Rows are points. The points of each table are mixes of a few directions, plus a little noise. How many directions does each table use, and how many do they share? Where both have some left over, give the other angles between the two spaces (their principal angles), to ten degrees, smallest first.
In the rows, zero is written as 100.

First (4 x 3):
75  102  82
76  102  83
169  94  149
80  102  86
Second, 7 rows:
81  74  123
113  49  75
87  76  117
93  126  114
118  188  87
89  91  114
120  96  71
Directions: first 1, second 2, shared 0; angles 90

First, 6 rows:
100  101  99  101  102  100
96  111  89  108  124  95
93  118  83  113  139  91
98  105  95  104  111  98
97  109  92  106  119  96
117  56  141  69  5  121
Second (7 x 6):
109  75  112  82  98  120
109  72  120  72  54  119
81  148  68  126  126  69
94  136  90  155  132  62
111  74  117  89  93  116
99  89  97  76  105  117
97  106  96  99  92  97
Directions: first 1, second 3, shared 1

First (8 x 9):
78  90  84  31  123  135  71  81  120
101  101  150  85  107  32  139  124  76
114  95  79  108  106  105  74  123  84
92  88  112  101  120  109  78  80  72
100  94  112  125  102  96  101  93  79
128  147  88  97  94  78  75  70  120
119  116  108  101  105  68  89  101  85
69  70  66  148  45  177  172  127  166
Second, 8 rows:
94  73  97  134  90  113  122  135  86
89  77  63  109  98  158  82  106  109
140  161  116  64  101  15  94  95  114
59  36  106  95  118  146  109  124  70
108  152  133  43  107  45  102  47  130
89  91  90  108  85  124  119  105  122
106  83  94  102  112  96  86  131  71
115  126  101  146  89  103  86  57  99
Directions: first 5, second 5, shared 5

First, 9 rows:
113  109  97  123  93  109  84  114  96  116  99  128
74  128  94  126  118  78  93  111  110  120  96  166
70  118  94  126  86  94  58  94  118  93  103  132
85  101  99  125  98  84  87  89  120  113  120  132
125  97  101  72  102  122  118  116  73  89  76  63
139  85  104  72  100  125  126  112  73  96  86  55
72  97  103  93  124  67  124  84  117  105  112  113
56  133  94  66  110  99  89  109  90  56  53  84
166  30  115  94  69  122  122  69  104  111  153  26
Second, 10 rows:
109  95  101  60  118  87  71  107  85  130  79  112
119  147  74  195  59  137  121  144  111  116  117  133
87  70  128  58  134  87  111  69  83  57  86  87
88  80  116  73  117  90  107  77  96  74  97  84
106  113  86  115  84  104  91  113  109  124  107  104
109  104  82  68  94  84  57  112  105  157  95  101
101  102  88  91  88  93  82  102  112  127  107  92
120  136  84  164  81  128  112  139  96  116  100  137
85  87  118  112  108  105  134  78  100  48  107  86
76  66  123  66  117  85  116  58  104  52  107  64
Directions: first 4, second 3, shared 1; angles 50, 90

First:
64  102  90  64  83  108  85  59  91  113  119  106  124  87  159  112  101  92
110  95  89  74  94  105  121  112  107  86  94  128  101  99  95  106  94  85
109  100  86  69  93  114  129  110  117  77  96  136  99  101  95  109  96  82
104  121  92  99  104  140  141  101  150  56  108  121  79  113  75  106  114  96
121  81  89  80  94  82  104  124  84  113  92  115  97  91  88  91  91  89
112  88  91  101  98  86  91  109  89  127  111  88  84  89  86  78  106  105
119  80  122  153  115  50  56  123  53  148  86  49  95  96  78  74  94  125
68  114  121  144  108  99  60  63  91  123  117  48  105  102  125  96  113  128
75  98  89  58  83  105  93  73  91  108  110  117  123  88  148  113  96  87
118  119  131  160  128  111  121  126  127  50  67  92  92  133  52  114  94  112
Second (10 x 18):
81  105  112  80  97  105  106  91  96  69  72  127  140  110  136  139  77  83
107  98  102  116  104  92  92  105  95  114  104  83  89  98  87  86  105  109
96  105  79  62  87  123  124  90  122  84  114  130  97  95  110  105  106  85
97  97  130  132  112  75  77  106  72  103  70  80  124  110  108  113  82  109
86  101  119  100  104  94  94  97  86  81  70  109  136  111  127  130  79  93
103  102  81  79  92  115  114  97  118  100  119  112  83  93  93  90  113  95
134  95  41  85  88  126  122  107  145  146  183  85  5  70  32  22  160  116
102  95  123  137  113  75  75  107  76  111  81  73  110  107  96  102  90  114
98  96  127  134  113  75  75  107  74  105  75  77  119  110  104  109  84  110
96  104  84  71  91  118  118  93  117  88  110  122  97  96  106  104  105  89
Directions: first 4, second 2, shared 2

First:
96  123  84  78  128  97  89  120  96  103  85  116  74  88  119  85  95  117  97  94  94  108  75  112
140  50  127  37  166  38  120  140  5  45  155  85  101  113  85  153  137  114  82  94  115  82  119  48
88  89  116  101  96  102  113  93  84  78  114  70  93  100  101  97  97  126  87  77  104  89  121  93
104  108  98  137  68  128  106  74  139  124  92  103  122  106  96  103  88  70  128  116  107  97  104  109
77  119  112  78  49  113  63  106  122  125  94  113  91  79  80  66  120  87  37  83  102  110  89  103
97  82  112  88  53  85  67  105  109  119  103  119  121  99  59  98  137  61  48  111  92  115  99  87
83  74  88  143  85  93  105  79  114  92  85  87  112  115  96  98  91  111  109  109  71  111  117  110
127  154  75  88  167  126  122  112  103  110  89  120  76  90  152  105  63  107  174  107  125  87  65  119
89  99  86  150  88  120  116  71  129  104  82  87  109  110  112  95  72  107  137  108  88  101  111  119
Second (8 x 24):
63  91  97  82  110  77  86  115  76  72  91  83  65  90  106  69  104  157  50  67  72  112  103  106
95  115  96  71  135  93  100  120  77  86  100  99  70  88  121  89  95  132  93  81  101  98  88  103
92  107  98  83  118  94  98  112  86  89  99  97  81  92  110  91  98  124  89  87  97  101  94  103
98  75  106  137  51  103  96  74  127  113  98  97  135  115  72  108  108  68  98  120  91  106  119  97
137  87  109  153  45  128  112  60  150  142  108  116  169  125  68  140  103  10  152  153  122  92  114  91
93  116  95  69  137  93  99  122  76  83  99  98  67  87  122  87  95  137  89  78  99  99  88  104
142  104  105  131  76  128  115  75  135  136  109  119  150  117  85  138  98  25  158  144  131  87  102  93
79  105  96  73  127  85  93  121  74  77  95  91  64  87  116  79  98  148  71  71  87  105  94  104
Directions: first 5, second 2, shared 2

First:
114  101  118  89  112  82  104  101  93  71  113  112  90  88  94  90  113  108  112  105  92  104  99  109  81  92  107  109  95  91  109  122
88  120  90  138  155  99  74  79  112  133  91  134  95  99  105  96  112  108  97  84  110  115  140  107  84  75  111  107  84  117  102  100
87  82  97  40  38  116  116  118  89  93  94  47  102  121  85  121  72  85  100  108  109  83  60  74  129  141  76  94  118  90  78  67
128  76  99  125  35  116  139  125  101  78  109  76  129  91  124  91  95  91  82  123  70  78  61  113  132  109  99  72  122  87  116  117
62  130  91  94  175  92  53  69  107  147  82  128  76  113  81  111  104  108  111  70  136  123  151  86  74  86  102  125  77  123  80  73
122  96  114  107  98  88  112  106  95  70  115  110  101  84  104  86  112  106  105  110  83  99  93  115  89  91  108  100  100  90  115  127
98  95  102  78  85  101  104  105  95  94  100  86  96  105  94  106  92  97  104  102  103  97  89  92  104  111  94  101  104  95  94  93
105  96  126  38  96  77  105  106  81  56  114  91  78  97  75  100  102  104  125  106  103  103  83  92  79  112  95  120  99  82  96  108
88  133  84  181  195  95  60  65  124  153  90  166  97  90  115  87  127  115  92  75  109  125  169  119  72  52  124  109  72  130  111  110
106  73  80  111  13  137  133  125  104  107  93  50  134  112  122  110  74  80  72  117  84  72  56  94  156  129  85  64  129  95  98  83
Second (11 x 32):
83  100  114  37  107  66  67  77  92  96  57  101  98  73  77  107  94  80  120  108  150  122  84  89  93  118  80  122  105  110  63  60
117  98  125  64  114  64  81  88  84  68  90  118  92  69  87  90  116  102  123  111  124  118  92  109  72  96  105  126  100  101  94  104
89  109  98  162  128  87  107  85  130  108  88  134  125  67  121  82  107  84  84  104  75  108  112  122  108  82  94  74  92  101  107  118
109  112  96  150  142  94  84  85  109  115  98  138  104  85  114  87  121  109  96  94  99  112  129  120  83  70  119  104  89  114  114  117
34  118  101  119  140  76  113  77  145  112  76  122  116  71  98  97  83  63  89  97  70  110  107  98  119  108  57  64  83  89  80  95
116  112  107  129  136  105  118  113  98  83  151  120  74  119  102  88  121  132  106  86  60  94  132  111  71  73  126  106  79  86  136  150
81  111  69  134  112  139  91  101  109  155  104  93  95  143  108  115  92  110  83  76  103  92  133  86  112  94  108  95  93  116  101  83
113  75  101  56  25  113  117  121  84  81  94  52  111  107  98  111  81  88  98  118  109  83  51  88  127  133  88  95  126  92  90  79
167  88  105  112  82  110  92  115  67  81  124  104  92  105  112  89  128  134  107  107  113  96  100  118  76  77  144  127  110  109  129  125
83  101  65  97  78  153  91  111  96  156  103  61  91  162  98  129  78  110  85  77  119  84  115  69  122  114  104  100  105  116  91  61
107  77  121  39  35  94  141  127  87  44  115  56  101  98  88  104  82  87  109  121  77  81  46  90  117  136  78  89  116  68  96  107
Directions: first 3, second 5, shared 3

First (8 x 32):
86  95  92  107  112  93  101  90  111  93  102  112  91  88  99  71  117  134  101  127  103  118  100  98  108  89  89  99  102  114  104  108
84  64  101  92  133  59  113  101  114  77  114  124  91  73  47  40  133  135  116  163  116  125  93  111  109  82  99  131  116  135  138  110
78  131  87  122  89  144  80  66  105  114  81  95  87  107  167  108  102  141  75  84  77  115  112  78  105  91  70  60  85  102  59  104
142  107  95  98  84  85  115  142  96  105  109  99  117  106  86  136  65  43  113  66  121  71  91  111  92  129  133  99  100  50  108  93
83  124  114  101  79  152  73  65  81  118  79  70  100  125  153  134  95  98  75  64  64  93  114  82  94  95  77  80  86  111  61  91
124  112  124  82  69  124  91  112  67  119  93  63  122  133  110  168  65  23  95  39  85  56  102  102  81  123  119  104  94  76  87  81
119  84  99  93  107  67  118  130  104  91  114  110  107  90  60  94  94  78  117  111  123  92  90  115  99  109  122  118  109  86  126  101
83  83  89  105  125  76  108  94  121  84  107  125  86  75  79  49  128  149  107  149  111  129  97  103  112  83  91  107  109  123  117  113
Second, 10 rows:
127  107  83  98  100  121  146  133  51  98  99  70  95  111  114  148  111  70  151  42  129  95  86  102  89  95  121  102  117  68  110  97
153  96  100  76  151  108  37  43  114  94  77  129  88  91  134  84  83  129  69  138  85  88  110  98  96  125  75  124  129  127  89  117
103  101  101  100  102  100  96  96  100  100  99  101  99  100  103  99  99  102  98  103  100  99  100  101  100  101  99  102  102  102  99  102
86  94  114  99  105  83  56  67  141  101  99  127  102  91  92  59  89  128  55  152  73  103  112  98  109  108  80  102  90  129  90  104
74  101  104  109  80  92  115  117  104  102  110  95  105  102  84  95  104  96  103  97  100  105  99  101  104  92  105  90  86  96  102  92
33  98  115  119  58  73  108  117  133  107  120  103  113  97  59  68  103  104  79  122  86  114  103  100  113  84  100  78  60  107  101  88
44  95  116  115  72  73  87  97  143  105  113  114  111  94  67  58  99  116  65  138  78  111  108  99  114  92  91  85  67  118  96  93
29  99  114  123  52  74  123  128  125  106  123  95  116  99  56  76  107  96  90  110  90  114  102  102  113  81  107  76  59  100  103  85
195  107  75  73  152  142  110  95  36  91  74  82  81  109  156  161  100  81  149  46  132  81  89  100  79  116  110  128  155  77  105  114
157  105  81  87  127  129  121  109  51  95  88  82  89  107  134  147  104  79  142  53  127  89  90  101  85  106  112  115  135  77  105  106
Directions: first 3, second 2, shared 0; angles 50, 80

First, 8 rows:
125  113  61  74  81  135  56  156  45  141  101  36  127  9  188  73  74  132  94  98  94  154  118  151  95  169  19  133  85  49  59  50
85  93  122  114  111  80  126  67  133  77  99  136  85  151  51  115  114  82  103  101  102  70  90  72  102  61  145  82  109  129  123  128
117  109  74  82  87  122  71  138  63  127  100  57  118  40  158  82  83  121  96  98  97  136  111  134  97  147  47  123  90  65  72  66
99  100  103  101  100  99  101  98  103  99  100  104  99  104  96  101  101  99  99  100  100  99  99  98  99  97  103  98  100  102  102  102
97  98  103  103  101  96  104  94  106  95  100  108  97  110  91  103  102  98  101  101  101  94  98  95  100  92  109  96  102  105  104  106
92  95  115  109  107  87  117  79  121  86  100  123  90  132  69  110  110  89  102  101  102  81  94  82  101  75  129  88  105  118  115  119
95  97  109  105  105  92  110  87  113  91  100  114  93  120  82  106  107  93  101  101  101  88  96  89  100  84  118  93  103  112  110  110
91  95  115  110  107  88  117  78  121  85  98  124  90  134  68  111  110  88  102  101  102  79  93  80  101  73  129  87  106  120  116  119
Second (11 x 32):
81  121  81  92  119  77  84  65  108  87  106  133  110  72  99  128  109  78  100  100  117  98  107  90  99  82  88  107  96  74  120  107
87  115  86  94  114  84  88  74  105  91  105  124  108  80  99  119  106  84  99  99  112  98  105  93  98  87  91  104  97  81  115  106
65  138  65  84  136  58  70  34  114  76  111  162  120  49  99  153  116  57  100  98  132  96  113  81  97  67  79  112  92  51  137  111
70  133  69  86  131  64  74  43  112  79  109  152  117  56  99  146  115  63  100  99  128  98  111  85  98  72  81  110  94  59  133  110
104  95  104  102  95  106  104  109  98  103  98  92  97  107  100  93  98  105  100  100  96  100  99  103  100  105  103  99  101  106  96  97
106  94  107  103  94  107  105  112  97  104  98  89  97  109  99  91  97  108  100  100  95  100  97  103  100  105  104  98  102  108  93  98
85  117  84  92  115  81  86  70  107  89  104  127  109  77  99  123  107  81  100  99  114  98  105  92  99  85  90  105  96  79  117  105
119  78  121  109  80  124  116  138  92  114  94  66  88  129  101  71  90  124  100  101  82  102  93  111  101  118  112  93  105  128  78  94
132  64  133  115  67  139  128  162  87  122  90  43  81  148  101  51  85  139  100  102  71  104  87  117  102  130  122  89  107  145  64  90
101  100  99  100  100  100  100  101  99  100  100  99  100  101  101  99  100  100  100  100  100  101  100  101  100  100  101  100  100  100  99  101
150  45  151  123  49  160  143  195  80  134  85  13  71  174  102  26  77  160  101  102  56  106  82  127  105  146  132  84  110  169  46  85
Directions: first 1, second 1, shared 0; angles 80

First (10 x 32):
109  88  97  101  117  115  106  120  88  107  83  121  119  101  82  71  103  109  110  97  119  85  117  89  101  101  84  102  97  73  94  105
105  110  83  135  98  75  128  73  122  95  119  121  89  69  94  108  128  116  121  88  93  103  96  98  85  86  116  86  88  128  108  80
94  91  119  62  99  125  69  126  78  105  82  74  109  133  109  96  70  81  76  113  104  99  101  104  117  115  85  114  113  75  92  121
81  107  126  56  76  108  56  103  92  97  103  41  83  136  136  135  61  66  58  119  79  121  77  120  117  116  105  114  119  109  100  116
91  110  106  94  85  89  90  85  108  95  113  76  83  103  119  127  93  89  87  104  83  115  84  111  101  101  113  100  104  123  105  98
110  100  83  130  110  89  127  91  110  100  104  133  104  75  82  87  125  120  124  88  107  91  109  90  88  89  102  90  88  104  102  87
114  94  82  130  118  96  131  100  105  103  97  142  114  76  73  74  126  124  130  86  115  84  117  85  89  89  95  91  87  92  99  89
100  95  104  90  103  110  92  111  91  103  91  97  106  110  99  93  92  97  95  103  105  97  104  99  105  104  93  104  103  87  97  107
114  97  79  136  116  90  135  94  109  101  101  144  110  70  74  77  131  127  133  84  113  86  115  85  86  87  99  88  85  98  101  85
83  108  120  66  78  103  65  98  96  96  106  50  83  126  132  133  70  72  66  115  80  119  79  118  112  112  108  110  115  113  101  111
Second (10 x 32):
130  92  95  88  111  109  94  102  110  87  115  101  113  86  98  100  90  102  37  99  94  77  95  88  100  90  82  110  108  114  85  87
117  102  103  90  130  113  106  107  107  100  114  88  137  75  96  85  123  95  87  93  101  108  94  98  100  102  78  108  93  83  81  104
118  111  81  102  145  74  110  90  125  104  112  105  96  76  104  94  107  137  74  80  122  100  101  89  92  118  110  123  117  107  89  89
71  81  108  117  5  103  93  104  78  102  59  138  30  163  106  131  38  74  131  128  92  85  130  108  109  71  133  49  96  128  138  97
105  95  94  91  114  100  81  96  84  86  111  88  109  97  86  100  97  121  66  97  77  70  77  96  97  106  85  139  109  116  97  87
95  105  93  104  100  84  95  89  104  97  101  99  84  104  105  108  94  114  92  99  102  94  97  97  97  106  113  108  111  113  106  95
77  118  107  106  104  90  101  89  105  105  103  76  106  99  112  100  129  92  140  101  105  129  92  107  97  112  111  94  98  82  108  118
89  101  114  100  83  114  101  105  95  102  96  91  112  106  103  99  111  72  127  110  96  116  101  108  104  93  95  80  87  83  103  114
98  116  109  99  125  103  112  100  116  108  111  77  134  78  110  87  141  83  127  96  113  137  96  105  99  109  93  90  89  67  89  120
100  79  95  105  84  109  108  118  76  110  77  136  80  117  79  95  70  110  119  99  98  84  119  104  105  93  100  99  91  107  104  88
Directions: first 2, second 5, shared 0; angles 30, 60

First (11 x 32):
145  147  102  100  98  76  125  52  94  77  47  98  104  71  111  91  82  45  87  101  108  116  106  106  86  88  49  117  28  75  115  78
83  98  87  120  97  94  104  96  102  93  100  105  93  91  101  96  86  107  88  99  97  85  99  90  107  101  86  116  110  95  92  100
128  128  104  99  96  80  115  83  91  94  89  106  103  86  101  101  91  68  97  101  104  113  101  100  96  90  72  98  64  86  110  86
44  46  89  109  108  138  73  129  117  109  118  89  90  125  97  94  113  161  105  99  91  72  100  98  105  121  150  107  169  123  80  127
51  77  80  133  89  86  97  134  99  112  159  125  91  97  87  112  85  135  90  101  91  72  90  72  130  100  98  97  163  100  84  109
139  134  111  92  94  73  116  87  87  99  100  111  108  86  99  109  94  61  100  101  105  123  100  100  100  85  70  86  57  84  115  82
140  116  119  70  107  108  101  81  98  96  67  86  109  105  108  95  115  72  113  100  108  126  106  121  79  99  105  92  54  101  114  94
142  108  124  59  115  129  93  75  106  93  42  68  111  117  112  86  126  79  121  98  109  128  110  134  66  108  123  98  51  109  113  98
54  85  75  139  90  83  103  118  101  102  137  121  87  88  94  106  78  128  80  100  90  68  93  73  126  102  86  114  149  96  85  107
108  86  119  71  109  125  84  116  104  112  105  88  109  126  99  103  129  111  123  101  103  117  101  115  90  107  141  78  106  118  104  108
64  75  91  112  100  107  90  127  104  110  135  107  95  110  92  107  102  134  99  100  93  82  95  88  114  106  119  96  148  110  89  113
Second, 10 rows:
66  62  100  98  107  129  79  129  110  112  121  94  96  125  96  101  117  144  110  100  94  87  99  100  102  114  144  94  150  120  87  120
102  88  109  86  105  115  90  115  102  111  111  96  104  115  97  103  116  112  114  99  101  107  102  106  98  103  124  85  111  111  101  107
127  124  112  89  92  77  108  107  86  111  126  117  108  95  93  118  102  76  106  101  104  123  96  95  107  86  86  73  81  92  112  89
98  92  97  97  107  118  95  83  110  89  63  79  97  104  109  82  102  106  98  98  100  94  106  110  85  109  108  119  92  104  97  106
166  136  122  64  114  113  109  41  102  75  5  65  112  96  121  76  112  45  108  99  113  132  114  138  58  100  88  115  7  92  119  85
104  107  100  105  94  84  105  108  92  106  124  114  101  97  93  111  96  94  100  101  99  107  98  91  110  93  91  89  103  95  102  96
87  85  86  107  117  138  93  53  126  65  6  58  90  99  123  58  94  110  87  94  99  76  113  120  69  120  105  159  79  103  89  109
72  112  77  142  80  54  117  117  87  105  157  140  89  72  87  118  67  103  75  103  93  81  89  63  137  86  56  100  131  80  94  92
86  90  107  99  92  86  94  145  89  128  176  125  103  112  84  128  109  117  113  102  97  106  92  85  124  94  116  61  143  108  100  104
95  106  92  115  94  84  107  99  96  99  112  112  97  89  97  103  87  95  91  99  98  95  98  88  110  94  81  104  102  93  98  95
Directions: first 3, second 3, shared 3

First:
142  75  39  94  72  96  95  142  81  124  70  81  111  83  130  163  90  120  86  99  92  141  43  94  83  122  46  99  83  48  94  78
83  110  78  91  101  107  98  78  118  124  85  146  71  127  54  83  106  81  110  114  106  91  122  107  128  115  100  89  100  116  92  108
121  110  132  125  111  102  89  98  83  75  118  87  101  79  120  88  92  94  96  90  85  82  100  124  79  73  116  107  117  114  118  75
55  129  129  57  83  85  110  74  116  128  80  121  75  124  38  71  109  83  111  123  131  106  121  81  142  126  110  114  108  149  104  145
105  94  192  99  115  83  104  129  63  67  129  5  165  54  172  116  97  128  94  71  95  135  84  78  51  67  107  135  103  95  114  115
89  84  65  110  123  118  102  93  121  109  102  127  103  123  94  99  109  98  109  96  92  93  124  100  103  101  98  77  84  77  78  102
98  114  112  110  122  112  87  80  101  111  99  127  85  111  78  78  102  78  112  99  88  88  127  123  102  89  108  96  109  120  104  93
109  72  72  105  65  85  124  128  105  54  122  60  122  80  148  126  95  141  75  98  117  89  59  72  93  107  106  97  89  64  97  98
97  113  82  111  107  111  92  76  113  108  96  147  68  119  65  76  102  77  107  109  95  73  122  123  117  100  110  86  107  118  101  89
Second (9 x 32):
94  69  132  101  146  106  107  116  77  131  98  61  119  81  132  135  113  109  106  95  108  137  98  90  78  100  93  138  87  73  88  116
76  117  77  55  37  73  117  97  121  104  78  112  81  116  57  95  98  107  91  125  136  104  80  67  145  141  95  98  100  122  103  130
107  83  149  109  85  77  121  124  76  49  132  24  122  51  161  119  93  135  76  97  124  93  58  81  78  90  128  138  109  95  119  101
110  101  79  95  130  119  78  98  91  165  64  134  89  118  73  115  106  75  119  100  79  135  117  120  97  107  62  97  92  91  87  94
75  56  123  117  137  105  128  113  107  66  142  49  145  87  159  113  115  134  97  83  111  97  110  69  78  84  126  109  79  59  79  123
71  125  125  76  71  80  113  79  111  94  97  110  69  106  60  72  102  93  97  124  135  80  101  89  136  118  127  116  116  148  115  124
101  115  60  95  88  109  88  88  119  113  85  146  88  128  65  85  98  84  107  101  84  94  117  110  114  106  84  66  98  104  93  92
132  111  71  131  122  125  68  91  101  103  98  141  98  113  95  86  92  76  110  82  51  88  124  142  80  73  84  62  104  93  99  58
131  124  86  121  83  104  80  94  98  75  105  123  89  98  96  79  85  86  95  93  73  73  98  131  93  80  100  76  117  116  117  62
Directions: first 5, second 5, shared 4; angles 40

First:
119  117  97  113  110  86  89  97  100  105  77  98  85  109  81  99  123  100  98  86  91  76  92  96  104  133  101  72  100  115  93  92
46  52  107  64  72  140  131  109  101  86  162  104  143  75  152  101  35  101  105  138  126  170  122  109  89  5  96  181  98  58  120  123
76  80  103  84  87  118  113  104  100  94  127  102  119  90  123  101  72  100  101  117  111  130  110  104  95  58  98  136  100  83  109  110
123  120  97  115  112  83  87  97  100  106  74  98  82  109  78  100  126  100  98  83  90  71  91  96  105  140  102  66  100  117  91  90
125  121  97  116  113  81  85  96  100  106  71  98  80  111  75  99  130  100  99  82  89  68  90  96  105  145  101  63  100  119  91  89
101  101  100  101  100  99  100  100  100  101  99  101  100  100  99  99  101  100  99  99  100  100  100  100  100  102  100  99  100  101  100  100
98  98  100  100  99  101  101  100  100  100  102  101  101  99  102  100  98  100  100  102  100  102  101  101  100  97  100  103  100  98  101  101
84  87  102  89  91  112  109  103  101  96  118  102  113  93  116  100  81  100  101  111  108  120  107  103  97  72  99  122  99  88  106  107
94  95  101  96  97  104  103  102  100  99  107  101  104  98  105  100  93  100  101  104  103  108  103  101  99  90  99  108  100  96  101  102
133  129  96  122  118  75  81  95  99  109  62  97  73  115  68  99  141  100  97  76  84  57  86  95  106  158  102  51  101  126  88  85
Second, 9 rows:
107  109  80  99  104  82  84  70  158  93  99  49  105  88  75  95  97  80  99  86  103  87  95  79  96  102  67  80  121  122  102  87
79  96  113  101  78  108  117  110  53  96  121  137  89  100  125  98  103  104  99  103  96  112  108  127  97  64  138  97  93  80  106  113
115  113  88  133  110  117  120  110  76  122  72  83  94  120  108  103  104  102  90  99  74  69  95  112  98  146  97  104  83  85  72  93
118  99  105  111  135  92  121  134  74  103  87  114  111  110  129  95  84  115  95  116  96  96  98  91  109  115  94  129  87  94  107  105
79  95  104  86  68  113  86  82  101  99  115  110  89  94  84  106  114  94  107  93  104  113  104  115  94  81  118  85  104  98  96  102
78  92  102  79  83  92  92  85  120  82  132  101  106  80  100  96  90  90  105  100  115  125  106  96  96  50  103  95  116  104  120  105
73  71  121  52  75  109  71  91  117  87  128  133  108  84  85  109  100  107  116  109  135  149  109  97  101  61  109  113  108  104  118  111
133  117  94  105  132  61  80  95  133  95  77  81  98  100  75  94  112  97  100  87  102  76  88  70  108  133  75  74  112  133  109  88
117  108  91  134  116  123  129  123  66  124  70  91  100  124  120  104  96  109  90  108  74  74  97  111  100  148  96  124  76  80  72  96
Directions: first 1, second 5, shared 1

First, 8 rows:
100  110  105  115  110  115  103  120  93  91  119  90  117  95  109  86  113  103  101  94  86  99  123  97  101  103  90  92  105  111  99  80
100  108  104  113  108  113  103  117  94  93  117  91  114  95  108  88  111  102  101  94  88  99  120  98  101  103  92  93  105  110  99  83
100  93  96  89  93  89  98  85  105  106  86  108  88  104  93  110  90  98  99  105  110  101  83  102  100  98  107  106  96  92  101  115
100  60  79  39  61  38  86  18  127  135  21  142  32  121  63  156  46  89  96  126  155  105  5  112  97  88  140  132  78  54  105  181
100  117  109  127  117  127  106  136  88  85  134  81  130  91  116  76  124  105  101  89  76  98  141  95  101  105  83  86  109  120  98  65
100  109  105  115  109  115  103  119  94  92  118  90  116  95  109  87  113  103  101  94  87  99  122  97  101  103  91  92  105  111  99  81
100  88  94  82  88  81  96  76  108  110  77  113  80  106  89  117  84  97  99  108  116  102  72  104  99  96  112  110  94  86  101  124
100  114  107  122  114  122  105  129  90  88  127  85  124  92  113  81  119  104  101  91  81  98  133  96  101  104  86  89  108  116  98  72
Second, 9 rows:
93  136  85  117  110  135  86  115  76  131  135  87  138  64  129  96  110  100  119  87  61  116  148  107  78  83  94  95  132  101  105  75
96  133  70  97  115  90  88  107  97  152  110  91  134  94  90  122  80  94  106  93  101  135  111  79  45  101  73  106  111  67  92  88
94  99  123  102  118  131  97  94  88  76  109  97  90  65  125  100  94  108  130  96  90  86  109  116  121  74  116  77  125  124  108  96
101  117  70  108  74  104  90  104  89  140  114  101  126  101  110  92  125  93  86  98  69  112  126  109  85  105  98  124  100  87  104  96
100  65  127  74  109  76  107  70  120  64  60  114  48  108  79  121  63  103  109  112  147  83  42  98  122  93  117  88  90  102  99  130
102  102  88  104  79  102  96  98  95  114  103  103  107  103  107  91  119  97  90  101  82  100  111  111  104  104  106  114  98  99  104  103
103  60  133  86  94  92  113  78  114  48  70  115  49  110  95  98  92  105  100  113  127  68  58  111  147  96  127  91  86  121  104  125
100  97  115  92  135  80  110  108  114  82  89  93  93  109  74  117  67  104  108  99  139  106  75  70  83  106  79  82  96  94  89  95
112  91  90  121  65  90  114  128  106  92  108  98  115  143  92  63  151  96  53  104  83  91  118  96  115  139  87  123  64  105  96  91
Directions: first 1, second 4, shared 1
